Every row gives one point. Each copy is the shape, with its points in the same order, stretched, turned, moved and blurred by noise. Is it also mirrored, or only turned?

Shape:
-0.14,-0.32,-0.19
0.26,-0.39,-0.46
-0.01,0.09,-0.02
-0.16,0.22,-0.08
0.20,-0.32,-0.46
0.02,-0.39,0.71
-0.16,0.30,0.00
0.10,-0.20,-0.35
-0.11,0.10,-0.40
Copy 1:
-0.53,-0.48,0.09
-0.97,-0.38,0.04
-0.23,-0.07,-0.11
-0.09,-0.08,-0.24
-0.83,-0.42,-0.02
0.03,0.00,0.53
0.00,-0.01,-0.21
-0.69,-0.26,-0.02
-0.42,-0.28,-0.25
Copy 1 is: mirrored
Copy 2:
-0.41,0.14,0.15
-0.51,-0.33,-0.09
-0.05,0.10,-0.11
-0.09,0.29,-0.13
-0.50,-0.24,-0.13
0.26,0.06,0.54
0.03,0.32,-0.17
-0.41,-0.10,-0.09
-0.34,0.16,-0.22
Copy 2 is: only turned

Shape (9 x 6):
-0.18,0.32,-0.21,0.21,-0.13,-0.06
-0.16,-0.13,-0.04,0.11,0.16,0.08
0.66,-0.46,-0.05,0.16,-0.13,0.16
-0.01,0.03,-0.08,0.21,0.74,-0.67
-0.05,0.22,-0.53,-1.01,-0.18,0.09
-0.01,0.17,-0.20,-0.39,0.30,0.13
-0.04,-0.38,-0.20,0.34,0.14,-0.05
0.06,0.02,-0.49,0.13,0.07,0.23
0.20,0.01,-0.16,-0.35,0.07,0.16
Copy 1 (9 x 6):
-0.02,0.12,-0.19,0.16,-0.52,-0.01
-0.22,-0.26,0.02,0.20,0.03,0.07
-0.13,-0.61,-0.56,-0.66,0.23,-0.12
0.41,-0.12,-0.28,0.89,0.43,-0.06
0.27,0.56,0.15,-0.59,-0.10,0.92
-0.10,0.34,-0.05,0.06,0.17,0.48
-0.10,-0.73,-0.20,0.18,0.03,0.05
-0.16,-0.28,-0.42,0.04,-0.26,0.40
-0.08,0.13,-0.15,-0.33,0.17,0.34
Copy 1 is: mirrored
Copy 2 (9 x 6):
-0.26,0.14,-0.14,0.22,-0.36,0.16
0.18,-0.04,0.03,0.00,-0.18,0.17
-0.01,-0.38,-0.15,-0.36,0.22,0.67
0.14,0.10,-0.25,0.67,0.48,0.07
-0.09,0.80,-0.36,-0.65,-0.19,-0.11
0.12,0.46,-0.02,-0.19,-0.06,0.23
0.25,-0.39,-0.24,0.12,-0.08,0.24
0.20,0.02,-0.32,-0.13,-0.30,0.49
0.06,0.28,-0.07,-0.35,0.02,0.33
Copy 2 is: mirrored

Shape (12 x 9):
0.04,0.43,0.03,0.14,-0.33,-0.08,-0.29,-0.45,-0.38
0.42,0.19,0.05,-0.17,-0.22,-0.41,-0.17,-0.15,0.40
0.14,-0.51,0.16,-0.20,0.36,0.33,0.52,0.30,0.06
-0.06,0.07,-0.29,0.18,-0.01,-0.07,0.02,-0.12,-0.62
-0.05,-0.02,-0.17,-0.20,0.48,0.01,0.64,0.01,0.09
-0.17,0.10,-0.44,-0.08,-0.21,0.02,-0.01,0.11,-0.48
-0.14,0.01,0.06,-0.41,0.27,0.26,0.68,0.49,0.14
-0.13,0.41,0.25,0.07,-0.60,-0.60,-0.12,-0.38,-0.17
0.11,0.54,0.19,0.23,-0.11,-0.26,-0.37,-0.08,0.00
0.24,-0.17,-0.22,0.69,-0.15,0.22,0.13,0.01,0.51
0.60,0.17,-0.12,0.49,-0.25,0.04,0.29,0.04,0.00
0.37,0.14,-0.13,0.28,-0.29,0.35,0.11,-0.28,0.28
Copy 1, 12 rows:
-0.05,0.32,-0.27,0.46,-0.40,-0.14,-0.33,-0.21,-0.19
0.26,-0.12,-0.11,-0.43,-0.28,0.01,-0.35,-0.04,0.36
0.11,0.07,0.68,-0.53,0.41,-0.15,0.39,0.01,-0.57
-0.02,0.48,-0.16,0.41,0.13,-0.29,-0.06,-0.27,-0.43
-0.11,0.22,0.42,-0.26,0.23,-0.33,0.38,-0.03,0.13
0.09,0.56,-0.27,0.18,0.19,-0.11,0.13,0.03,-0.43
0.04,0.19,0.47,-0.46,0.29,-0.26,0.46,0.44,-0.23
-0.18,-0.17,-0.68,0.09,-0.47,-0.28,-0.46,0.01,0.10
0.03,-0.02,-0.25,0.34,-0.28,-0.13,-0.63,0.11,0.13
0.77,-0.35,-0.02,0.30,-0.08,0.52,0.25,-0.19,0.01
0.79,-0.12,-0.04,0.15,-0.25,-0.16,0.12,-0.15,-0.07
0.65,0.02,0.11,0.15,-0.39,0.29,0.27,-0.25,-0.08
Copy 1 is: only turned
Copy 2:
-0.28,0.36,0.07,0.00,0.14,0.01,0.15,-0.27,-0.89
-0.08,0.61,-0.21,0.00,-0.13,-0.35,0.20,0.28,-0.13
0.48,-0.38,0.27,-0.19,0.32,0.33,-0.24,0.05,0.53
0.07,-0.24,0.06,0.26,0.14,0.30,0.13,-0.27,-0.70
0.12,-0.33,0.04,0.17,0.56,-0.03,0.16,-0.14,0.33
-0.12,-0.26,0.01,0.05,0.08,0.44,0.41,-0.08,-0.63
-0.08,-0.43,0.07,-0.17,0.58,0.39,0.11,0.28,0.45
-0.43,0.40,0.36,0.32,0.07,-0.35,0.28,0.21,-0.87
-0.42,0.39,-0.15,0.08,-0.08,-0.09,-0.19,0.00,-0.57
-0.30,0.32,0.10,0.38,-0.31,0.28,-0.11,-0.51,0.48
-0.08,0.54,-0.06,0.49,0.13,0.42,0.09,-0.17,0.01
-0.20,0.53,0.19,0.10,-0.02,0.22,0.23,-0.42,0.16
Copy 2 is: only turned
Copy 3, 12 rows:
0.13,0.55,0.31,0.05,-0.12,0.02,-0.32,0.40,-0.03
0.41,0.34,-0.18,-0.10,-0.04,-0.13,0.27,0.08,0.27
-0.08,-0.66,-0.35,0.02,0.49,0.10,0.01,-0.65,-0.03
-0.07,0.18,0.07,0.19,0.01,-0.15,-0.41,0.08,-0.54
-0.27,-0.07,-0.41,-0.09,0.75,-0.03,0.01,-0.44,-0.27
-0.20,0.21,-0.14,0.21,-0.06,0.10,-0.18,0.18,-0.54
-0.27,-0.38,-0.51,-0.38,0.62,0.42,0.14,-0.44,-0.24
-0.05,0.51,0.42,-0.36,-0.43,-0.13,-0.01,0.38,-0.01
0.42,0.33,-0.01,-0.30,0.00,-0.13,-0.24,0.53,0.06
0.25,-0.01,-0.69,-0.03,-0.26,-0.20,-0.75,-0.38,0.51
0.59,0.18,-0.23,-0.13,-0.21,-0.02,-0.61,-0.48,0.01
0.26,0.35,-0.30,0.08,-0.08,0.20,-0.52,-0.28,0.46
Copy 3 is: mirrored

Shape, 17 rows:
0.61,-0.39,0.69,0.04,-0.09,0.39,0.20,0.18,0.24,-0.09,0.20,-0.40
0.14,-0.46,-0.14,0.06,0.10,0.27,-0.31,-0.33,0.00,0.11,-0.15,0.00
0.32,0.10,0.08,0.19,-0.34,-0.15,0.28,0.50,0.42,-0.14,-0.35,0.02
0.23,0.07,-0.07,0.66,0.51,-0.36,0.01,0.13,0.30,-0.33,0.35,0.35
-0.29,0.09,-0.48,0.32,-0.13,0.32,-0.08,0.00,-0.23,0.38,0.38,0.40
0.20,-0.09,0.01,-0.17,0.20,0.01,-0.49,-0.06,0.22,0.16,0.24,-0.20
0.06,0.30,0.31,0.48,-0.20,-0.15,-0.20,-0.15,-0.21,-0.26,0.70,-0.31
-0.54,0.56,0.14,0.30,0.27,0.11,-0.29,0.39,0.27,-0.21,-0.17,-0.45
0.22,-0.35,-0.26,0.15,0.31,0.18,-0.04,0.06,-0.36,0.09,0.35,0.70
-0.17,-0.15,0.52,-0.07,-0.19,0.52,0.27,0.11,0.45,-0.18,0.28,-0.44
-0.16,0.16,0.38,-0.41,-0.01,-0.15,0.21,-0.46,-0.37,-0.07,0.26,-0.24
0.04,0.27,0.31,-0.09,-0.51,0.17,-0.22,-0.13,0.45,-0.54,-0.26,0.35
0.02,0.28,-0.23,0.07,0.20,0.25,-0.16,-0.11,-0.18,-0.74,0.49,0.27
0.36,0.30,0.09,0.19,-0.10,0.34,-0.20,-0.09,0.48,0.54,-0.06,0.05
0.22,0.30,0.58,0.09,-0.29,-0.09,-0.18,0.10,0.02,0.25,-0.32,-0.28
0.44,0.28,-0.11,-0.54,-0.40,-0.17,0.01,0.32,-0.22,0.51,0.48,-0.29
-0.32,0.18,0.25,0.38,0.02,-0.12,-0.27,0.29,0.02,0.16,0.21,0.03
Copy 1 (17 x 12):
0.17,-0.20,0.38,-0.49,-0.08,0.81,0.20,0.01,0.16,0.24,0.18,-0.60
0.08,-0.54,-0.16,0.22,-0.16,0.09,-0.41,-0.10,0.19,-0.11,-0.11,-0.40
0.20,0.13,0.58,0.01,-0.31,-0.05,0.52,0.31,0.05,0.35,-0.58,-0.24
0.31,-0.46,0.62,-0.53,0.18,-0.07,0.30,-0.18,0.33,-0.20,-0.51,0.26
-0.21,-0.27,-0.13,-0.06,0.40,-0.01,-0.32,0.28,0.03,-0.11,-0.53,0.53
-0.08,-0.38,0.22,0.10,-0.09,0.17,-0.17,0.10,0.28,-0.43,0.28,-0.05
-0.33,0.04,0.74,-0.61,0.16,0.12,-0.09,-0.56,-0.22,-0.23,0.21,0.21
-0.12,0.16,0.75,0.63,0.31,0.23,0.47,-0.42,0.06,-0.17,-0.05,0.01
0.42,-0.52,-0.30,-0.42,0.42,0.09,-0.17,0.28,0.01,-0.37,-0.53,0.16
-0.22,-0.03,0.31,-0.07,-0.23,0.86,0.45,-0.28,0.08,0.14,0.17,-0.10
0.12,0.16,0.04,-0.18,-0.09,-0.04,0.03,-0.42,-0.55,-0.08,0.78,0.21
0.22,0.17,0.54,0.49,-0.62,0.43,-0.21,-0.18,-0.41,-0.15,-0.47,0.13
0.19,0.21,0.03,-0.28,0.18,0.20,-0.02,-0.48,-0.10,-0.80,-0.33,0.30
0.06,-0.17,0.49,0.27,-0.03,0.26,-0.51,0.44,0.45,0.34,0.00,0.11
0.12,0.07,0.80,0.25,-0.05,0.12,-0.09,0.15,-0.32,0.41,0.26,-0.27
-0.24,0.33,0.01,-0.39,0.00,-0.19,0.08,0.80,-0.07,-0.17,0.43,0.22
-0.18,-0.27,0.70,0.04,0.34,0.18,0.16,-0.04,-0.21,0.00,-0.18,0.27
Copy 1 is: mirrored
Copy 2 (17 x 12):
0.20,-0.84,-0.04,-0.17,-0.29,0.07,0.45,0.23,-0.02,0.33,0.69,-0.26
-0.01,-0.49,-0.19,-0.18,0.22,0.32,-0.05,-0.21,0.05,0.04,-0.30,-0.43
0.43,-0.29,-0.19,0.11,-0.46,-0.04,-0.05,0.39,0.05,-0.22,-0.03,0.34
0.62,0.22,0.27,0.09,0.21,-0.20,-0.27,-0.28,0.60,-0.22,0.17,-0.04
-0.18,0.22,0.40,-0.31,0.03,0.14,0.09,-0.35,-0.09,-0.35,-0.59,-0.27
0.19,-0.07,-0.16,-0.22,0.06,0.18,-0.28,-0.03,-0.19,0.08,0.20,-0.63
0.00,0.08,0.48,0.41,-0.27,-0.35,0.00,-0.32,-0.14,0.36,0.21,-0.52
-0.28,0.32,-0.19,0.36,-0.27,-0.11,-0.20,0.78,0.35,-0.22,-0.02,-0.49
0.19,-0.21,0.48,-0.42,0.58,0.07,-0.01,-0.42,-0.08,-0.31,-0.19,-0.14
-0.17,-0.49,-0.34,-0.27,-0.48,-0.28,0.48,0.33,0.08,0.11,0.39,-0.48
-0.37,0.00,-0.04,-0.09,0.21,-0.50,0.10,-0.16,-0.60,0.60,-0.03,-0.27
-0.30,-0.53,-0.38,0.14,-0.46,-0.29,-0.41,-0.24,-0.06,-0.38,0.12,0.10
-0.17,0.12,0.25,0.32,0.37,-0.37,0.04,-0.51,-0.16,-0.51,0.20,-0.37
-0.10,-0.06,-0.18,-0.35,-0.44,0.58,-0.21,-0.03,0.07,0.05,0.17,0.01
-0.16,-0.33,-0.04,0.08,-0.43,0.12,-0.28,0.41,-0.22,0.43,0.03,0.00
0.32,0.23,0.30,-0.27,-0.19,0.06,0.14,0.11,-1.14,0.20,0.12,-0.23
0.01,0.04,0.25,-0.11,-0.23,-0.16,-0.31,0.25,0.20,0.03,-0.16,-0.37
Copy 2 is: mirrored
Copy 3:
0.13,-0.15,0.63,0.10,-0.11,-0.35,-0.33,0.44,0.08,0.39,0.17,-0.42
-0.09,-0.50,-0.17,0.05,0.06,0.50,-0.37,-0.09,-0.05,-0.07,-0.09,-0.18
0.75,-0.08,0.17,0.31,-0.12,-0.42,0.36,0.31,0.11,0.01,-0.40,-0.34
0.35,0.06,0.17,0.22,0.29,-0.48,-0.22,0.14,0.10,-0.43,-0.28,0.65
0.09,0.04,-0.52,0.10,0.63,0.52,0.08,0.12,-0.18,0.00,0.35,0.42
0.01,-0.21,-0.33,-0.25,0.11,-0.04,-0.41,0.01,0.25,0.04,0.11,-0.13
0.01,0.44,-0.27,0.20,0.19,-0.51,-0.28,-0.16,-0.11,0.47,0.44,0.36
0.05,0.70,-0.13,0.09,0.06,-0.10,0.22,0.01,0.70,0.11,-0.39,-0.31
0.18,-0.18,0.09,-0.25,0.26,0.31,-0.35,0.33,-0.43,-0.29,0.19,0.69
-0.14,-0.07,0.36,0.30,-0.04,-0.06,0.10,0.28,0.49,0.48,0.40,-0.25
-0.11,-0.12,0.07,-0.27,-0.12,-0.05,-0.05,-0.32,0.11,0.79,0.27,0.47
0.73,-0.22,-0.05,0.53,-0.70,0.12,-0.21,-0.19,0.37,0.17,0.20,-0.02
0.15,0.22,0.06,-0.09,-0.18,0.08,-0.24,-0.36,0.00,-0.30,0.60,0.56
0.72,-0.26,-0.14,0.27,0.41,0.18,-0.39,0.03,0.33,0.24,-0.10,-0.35
0.54,0.14,-0.07,0.06,-0.12,-0.23,-0.16,0.10,0.17,0.70,-0.40,-0.39
0.47,0.00,-0.42,-0.64,0.28,-0.37,0.26,0.20,-0.25,0.54,0.48,-0.07
0.06,0.43,-0.31,0.11,0.23,-0.10,-0.02,0.37,0.19,0.33,-0.14,0.24
Copy 3 is: only turned

Shape, 18 rows:
0.20,0.09,0.37,-0.09,0.46,-0.15,0.19,-0.07,-0.06,0.30,-0.29,0.41
0.07,0.19,0.13,-0.37,0.06,0.08,0.01,-0.04,-0.37,0.41,0.11,-0.37
-0.19,-0.40,0.04,-0.13,0.18,-0.38,-0.20,0.01,0.23,0.42,-0.28,-0.03
-0.45,0.30,0.21,-0.30,0.47,0.26,0.30,-0.38,-0.21,0.60,-0.18,0.25
0.10,-0.30,-0.40,0.01,-0.03,0.00,0.26,0.04,0.08,0.30,-0.10,0.49
-0.44,0.12,0.04,0.36,0.49,-0.03,-0.31,0.24,-0.40,0.09,-0.14,0.01
0.16,0.01,0.14,0.46,0.15,-0.04,0.03,-0.01,-0.15,-0.73,0.33,-0.42
-0.37,0.05,0.07,-0.04,-0.36,-0.36,-0.13,-0.05,0.36,0.25,-0.22,-0.44
0.12,0.17,0.13,-0.21,0.05,0.17,-0.39,-0.58,-0.37,-0.48,-0.21,-0.36
-0.33,-0.04,-0.24,0.12,-0.19,0.34,0.61,0.58,-0.04,0.12,0.02,0.06
-0.30,-0.05,-0.44,0.29,0.12,0.16,0.42,-0.06,-0.04,-0.01,-0.07,0.28
-0.03,0.18,-0.21,-0.04,0.01,0.16,0.35,-0.32,0.61,0.68,-0.21,0.01
-0.52,-0.61,0.20,0.05,0.84,0.07,0.05,-0.09,0.08,0.00,0.44,0.39
-0.35,-0.46,-0.04,-0.28,-0.23,0.34,-0.14,-0.18,-0.04,-0.18,-0.04,-0.42
0.05,-0.03,-0.03,0.06,-0.06,0.08,-0.09,0.23,-0.09,0.04,0.18,-0.03
0.35,0.40,0.46,0.02,-0.36,0.09,0.21,-0.46,0.42,0.51,0.13,0.19
-0.63,-0.38,-0.23,0.10,0.03,0.53,0.04,0.57,-0.11,0.24,-0.27,-0.46
0.33,-0.31,-0.02,0.45,-0.05,-0.09,0.24,-0.61,-0.24,-0.22,0.01,0.12
Copy 1, 18 rows:
-0.06,0.26,0.28,0.10,0.53,0.13,0.27,-0.10,-0.44,0.48,0.28,0.42
0.10,0.63,-0.29,0.14,0.33,0.14,0.00,-0.01,-0.32,-0.23,0.01,-0.20
-0.12,0.04,-0.08,-0.16,-0.15,-0.23,0.03,-0.33,-0.66,-0.11,0.05,0.47
-0.35,0.67,-0.17,0.54,0.30,0.35,0.10,-0.14,-0.79,0.18,0.86,0.08
-0.04,-0.29,-0.42,0.24,-0.26,-0.06,0.28,-0.18,-0.11,0.54,-0.13,0.20
0.13,-0.16,0.23,0.70,0.24,0.19,-0.08,0.32,-0.52,-0.42,0.30,0.44
0.02,-0.21,0.75,0.15,0.18,-0.39,-0.05,0.66,0.46,-0.57,-0.15,-0.31
-0.61,0.49,-0.03,-0.14,-0.06,-0.23,-0.18,-0.17,-0.40,-0.44,-0.35,0.10
0.17,0.68,0.64,0.23,-0.10,0.26,-0.17,0.02,0.06,-0.62,0.20,-0.31
-0.27,-0.43,-0.42,0.45,0.05,0.23,0.12,0.20,-0.16,0.20,-0.33,-0.39
-0.30,-0.34,-0.17,0.59,-0.19,0.07,0.21,0.14,0.02,0.05,0.23,0.03
-0.85,0.35,-0.52,0.26,0.17,-0.29,0.08,-0.80,-0.21,0.23,0.04,0.07
0.08,-0.54,0.27,0.24,-0.37,-0.45,-0.07,0.35,-0.67,0.19,1.07,0.03
0.00,0.13,0.06,0.08,-0.65,-0.01,-0.16,-0.15,-0.38,-0.52,0.04,-0.70
0.10,-0.07,-0.06,0.27,0.03,-0.13,-0.10,0.15,-0.11,0.03,-0.27,-0.13
-0.66,0.96,0.03,0.18,0.41,-0.57,0.10,-0.32,-0.24,0.62,-0.27,-0.21
-0.08,-0.53,-0.36,0.56,-0.21,0.28,-0.06,-0.25,-0.64,-0.63,-0.16,-0.36
0.03,0.07,0.34,0.26,-0.21,-0.48,0.63,0.27,0.20,-0.19,0.00,-0.14
Copy 1 is: only turned
Copy 2:
0.24,0.00,0.19,0.12,0.12,-0.17,-0.32,0.19,0.08,0.39,-0.68,0.32
-0.62,0.29,0.38,0.01,0.30,0.06,0.08,-0.09,-0.10,-0.01,-0.06,0.07
0.11,-0.62,-0.11,-0.12,-0.02,0.23,-0.02,-0.03,0.16,-0.08,-0.16,-0.07
-0.29,0.31,-0.03,0.10,-0.22,0.00,0.28,0.01,0.15,0.13,-0.89,0.14
0.29,-0.30,-0.27,0.12,-0.05,0.10,0.06,-0.07,-0.20,0.54,-0.06,-0.16
-0.24,-0.07,-0.31,0.47,0.17,-0.28,-0.11,-0.13,0.13,-0.36,-0.07,0.01
0.32,0.32,0.25,0.58,0.73,-0.20,0.20,-0.11,0.06,-0.21,0.50,0.23
-0.16,-0.27,0.14,-0.01,-0.10,0.24,0.25,0.27,0.31,-0.26,0.30,-0.37
0.14,0.58,0.29,0.01,0.05,-0.11,0.17,0.20,-0.24,-0.45,0.11,0.47
-0.14,0.10,-0.43,0.66,0.36,0.36,0.31,0.06,0.04,0.39,0.17,-0.39
0.29,-0.06,-0.36,0.57,0.02,0.01,0.40,-0.11,-0.13,0.23,-0.03,-0.18
0.17,0.02,0.24,0.08,-0.45,0.36,0.02,-0.02,0.07,0.29,-0.30,-0.60
0.34,-0.10,-0.70,0.05,0.29,0.01,0.44,-0.58,0.54,-0.01,-0.59,0.27
-0.02,0.20,-0.28,-0.01,0.04,0.55,0.58,-0.07,0.07,-0.34,0.31,0.09
-0.15,0.15,-0.06,0.12,0.27,0.01,-0.04,-0.09,0.04,0.09,0.27,-0.11
-0.02,0.57,0.69,-0.23,-0.42,-0.04,-0.14,0.17,0.39,0.58,-0.16,-0.08
-0.35,-0.09,-0.60,0.60,0.17,0.76,0.21,-0.19,0.09,-0.32,0.27,-0.38
0.50,-0.05,0.36,0.38,0.06,-0.21,0.28,-0.21,-0.17,0.30,0.20,0.57
Copy 2 is: only turned
